Each row of a before or after table is a point. One or more steps were done to the points. Then noise was added and the rows were shuffled. The steps act on columns, c1 being the first. What was done? A step turns or swaps two columns, mirrors them in a line or flattens them onto one, adds a multiple of one to another, or multiplies or shifts one. Angles are multiples of 10 degrees, from the lower column toward the higher: turns from -170 to 170, lines from 10 to 170 but not 90. Use the fewest steps. Two steps may share a column if one is a turn and the other turns, adds or multiplies; they go together, in the order done. Otherwise the lowest column goes first.

Before (11 x 2):
[[ -6 -20]
 [ 57  46]
 [ -5 -34]
 [ 25 -32]
 [ 17  36]
 [ -5 -26]
 [ 31 -26]
 [-13 -35]
 [ -8 -14]
 [-14  -3]
 [ -7  58]]
After, 11 rows:
[[ 21 -17]
 [ 38  14]
 [-24  32]
 [-11  72]
 [-52  23]
 [  9 -13]
 [ 40   6]
 [ -3 -13]
 [ 23 -29]
 [ 15 -16]
 [ 27 -21]]
Steps: turn c1 and c2 by 60 degrees

Before (14 x 3):
[[ 41  -5   7]
 [ 48  -7  14]
 [-31  15 -58]
 [-22 -31 -12]
 [-28   4 -45]
 [-15  -4   7]
 [  2 -20  -8]
 [-37 -31   3]
 [-30   0   7]
 [ 42  14 -51]
 [ 17 -14 -23]
 [ 50  26  21]
 [ 22  37  16]
 [ 47   0   5]]
After (14 x 3):
[[  0  24 -58]
 [  2 -41  11]
 [ 14  36 -76]
 [  7 -49   3]
 [-12 -21 -34]
 [-34  27   7]
 [-32  18 -19]
 [-19 -11 -15]
 [ 40 -16  23]
 [ 33 -49  33]
 [ -6  12  11]
 [ 17 -40 -64]
 [ -2  29   9]
 [  1 -49  19]]
Steps: turn c1 and c2 by -80 degrees; multiply c3 by 1.3

Before:
[[ 12 -37 -11  -9  13  38]
 [-14 -24   3  28 -59   8]
 [-24  38  43 -23  -9  35]
 [ 18 -20  18  24  16  -1]
 [ -8 -13  22 -63 -34  -6]
 [  2   1  -7  52  33  17]
 [-41  62  38 -57  24   0]
 [ 33 -33 -49  45  30  21]
 [ 15  36  31 -15 -52  10]
 [  4 -15 -26  -3 -20   5]]
After (10 x 6):
[[ -5 -16   9 -17  16 -24]
 [ -3 -13 -14  -6 -22  21]
 [  3  31 -22  37  -9 -42]
 [  8  37  -3  23 -51 -27]
 [ 11  53   4  66  24 -17]
 [  0   1 -10 -51  36 -17]
 [ -5 -34 -43   3  12   1]
 [ -5 -25 -31 -58  32  19]
 [ -6 -27  -4 -24 -59 -15]
 [ -4 -12   3  66 -33   2]]
Steps: flatten c1 and c2 onto the line at 80 degrees; turn c3 and c4 by 160 degrees; turn c3 and c6 by 110 degrees

Before:
[[-53  38  32 -12 -15  -5 -16 -16]
 [-28  33 -14  -9  36   0 -18  44]
 [-16  51 -21  -2  -2  31  21 -13]
 [ 56 -42 -50  11 -29  26 -27 -37]
 [  3  -1 -42 -37 -38   2   2 -15]
 [-22  38  10 -30  15 -45   8 -16]
 [-44 -25  14 -68  29 -17 -13 -47]
 [-23 -14 -33   7 -14   8  19  -5]]
After, 8 rows:
[[-22  31   9  18 -11 -51  -9 -23]
 [-20  -1  39  12   6 -33  46  25]
 [ 61  26  14  31  20  41 -21 -60]
 [-29   8  23  27  -1  13 -17 -24]
 [  3   2  22 -18  17   2 -34 -38]
 [-23 -45 -18 -10  -8 -38  14  -5]
 [-37 -17 -41 -47   9  24  39 -26]
 [-46  -5 -36   8  36 -37   4   8]]
Steps: turn c1 and c7 by 20 degrees; turn c5 and c7 by 120 degrees; turn c2 and c6 by -90 degrees; mirror c3 and c8 in the line at 70 degrees; shift c4 by 20

Before:
[[-16  37   9  17  13  -9  -4 -15  32]
 [ -4  15  -5  14 -28  -4   0 -16  11]
 [ -4  -6  -3  -7  18  22  12   6  -3]
 [ 24  34  19  -2   2  -7   6  42  -6]
 [  5  -4  15 -21 -11  10  40  31   7]
 [ 17  -7   0 -18  16 -30  57 -35  12]
 [ -2 -46   0  12   8   4 -17   5  20]
 [ -1  16  -8 -18  28   2  -6  13 -21]
 [  7  -3  28  21  18  16 -18  -6 -15]
 [-46 -27 -11  11  -7 -20 -12   2  12]
 [ 11  35 -67  18  43   1  20  10 -10]
 [ 71  53   4 -38   8  22   5  36   5]]
After, 12 rows:
[[-17 -10  70 -32  15 -29  84  56  15]
 [ -4  16  35  25 -26  -3   1  20 -16]
 [-39  50 -69 -63   4  25 -19 -56  94]
 [ -9  33 -88  -4   3  -6  11 -51  37]
 [ -9  -5 -70 -37 -14  10  31 -40  -3]
 [-17 -47 -11  15   5   6 -19  -2 -15]
 [-20  39  23  30   7  -9   8  34 -43]
 [  3  33  29  33  42   2  17 -65  22]
 [ 15 -26   3  16 -11 -21  11  -8 -72]
 [  3  -5 -11  -9  13  24 -14 -16  -2]
 [  7  -7  -8  31  18  16 -36  28  25]
 [ 13  18 -21 -28  28   2  -8 -26  16]]
Steps: turn c1 and c9 by 120 degrees; multiply c9 by 1.6; multiply c8 by 2.5; turn c3 and c8 by 130 degrees; multiply c4 by 1.6; add -1 times c6 to c7

Before (8 x 11):
[[ 10 -19  -7 -22 -34 -41 -21   1  19 -18  43]
 [  9 -39  11 -27 -40  21  17  50 -70  -2 -26]
 [ -6  13  18  32  -7 -36  10   3 -17 -25 -10]
 [  2   3  -3  10 -57  -3 -19  -8   2 -44 -25]
 [  6 -49   8 -27  44  -6  -2 -18 -19 -10  -9]
 [-13 -24 -24 -46  -7  58  30 -15  12  -2  34]
 [ 42 -92 -13  26  21 -26  -9  -5   2 -22  21]
 [-40  19  47 -33 -31 -13 -51  46 -23 -18  56]]
After:
[[ 17  19 -43 -40   5  35  -1  46 -35 -17  57]
 [-45 -91  27   8  11 -15   1  -2  21 -24  19]
 [ -9 -50 -30  -1  40   2   3 -22  29 -10  -8]
 [-32 -20 -20   9 -32  19  -3   0 -21 -18  42]
 [ -6   1   9   2 -29   1  -1  -7 -47 -45 -26]
 [ 51 -24 -40  34 -16 -27   3 -17   1  -3  36]
 [ 10 -43 -27  -4  42 -20   2  48 -69  -2 -26]
 [-26  14  28 -23  11  29  -3   5 -12 -24 -10]]
Steps: turn c1 and c6 by -130 degrees; turn c3 and c4 by -100 degrees; turn c5 and c9 by 60 degrees; multiply c7 by 0

Before (8 x 12):
[[-16 -14  29 -51 -11  26  32   9  21  -4 -10 -31]
 [ 36 -40   9  68   0  -9  -4  -2 -55 -36   1  37]
 [-16  -6 -65 -36  41 -34   2  68 -17 -12 -13 -31]
 [-17  16 -43 -45  10  54   8   0   6  35  38 -32]
 [ -7   3  -8 -55   3 -22   4  18   1  10  34 -45]
 [  0   9  23  16  11   5  15  11  17 -47   6  15]
 [-19  49  -6 -20  34  52   4  48 -36  -6  10 -16]
 [ 24  -5 -12 -33  36   9  19 -13   8  54  -2 -52]]
After (8 x 12):
[[ -8   3   8 -27 -32 -21   0  15   3  10  37  37]
 [ 33 -41 -10  99  20  -6  -6  10 -56 -38  -4 -27]
 [-17  46   6  10 -36  50   0  34 -33  -7  13 -10]
 [-16 -12   1 -19 -13  25 -46  -2  21  -8  -8  28]
 [-14  18  38 -16 -29  55  22  -8   7  37  35  18]
 [  1  15  -8  49   2   3 -25   6  17 -48   7 -19]
 [-11  -9  57  -7 -49 -34  40  57 -15 -14 -18  -4]
 [ 21  -5  22  -5 -58  11  -3  -4   7  52  -1  19]]
Steps: add 0.5 times c1 to c8; turn c3 and c7 by -140 degrees; shift c4 by 30; turn c5 and c12 by -140 degrees

Before (8 x 18):
[[-28 -29   6  21  -3  47  47   3  45  30  26 -54  -2   9  28 -45 -10   8]
 [ 36 -22 -33  13  21  -6 -12  22   5  42 -44  14 -31  21 -15  17   1   2]
 [ -3  -2 -16  54  36  29  53 -12  42  -3  30 -40  -1  -5  42 -48 -19  37]
 [ 15 -14  -2  15  20   5 -33  48   9  14 -49 -28 -12  21 -18  -6  -9  17]
 [ 24  20   3 -15   3 -33  18  24 -31   1   0  25 -19 -13 -39  42  26  26]
 [-11  61  53 -15 -10  26   6 -27  10   0  35  -9  41  31  61 -33  36 -27]
 [ 34   2  13 -45 -17 -37  43  28 -26 -31   3  34  -1 -37   2   1  26 -20]
 [ -2   5  -2  32   2 -20  -5  36   9  31 -65   0  -9  33  11  19  19  23]]
After:
[[-34   6  -3  19   3 -19 -34  11   9  29  28 -26 -21  27 -49  21 -73  25]
 [ 21  63  58 -19  -9  26  48 -21   6   1 -42   5  23  42  -3 -36   1 -26]
 [-14 -31   6 -33  -4  49  35 -22  45  33  29 -50  -5   9 -31 -46 -31   8]
 [-17  19   1  10   2 -34  -1  31 -29   0 -46  28 -14 -20 -97  43  26  26]
 [-18   5  12  -5 -16 -35  60  36 -24 -33 -45  57  12 -34 -59  -1  23 -18]
 [ 14  -2 -16   6  37  31  55  -5  43   0  29 -68   3  -8 -16 -44 -18  37]
 [-42 -12  -4 -11  18   4 -64  35   9  16  40 -31 -15  18 -79  -5 -50  17]
 [ -9 -25 -29  19  20  -4 -67  38   5  42  29   1 -33  10 -77  20 -44  -1]]
Steps: turn c1 and c8 by 70 degrees; turn c4 and c12 by -50 degrees; turn c13 and c14 by 20 degrees; add 1.5 times c13 to c7; add -1.5 times c9 to c11; turn c11 and c17 by 120 degrees; shift c15 by -60
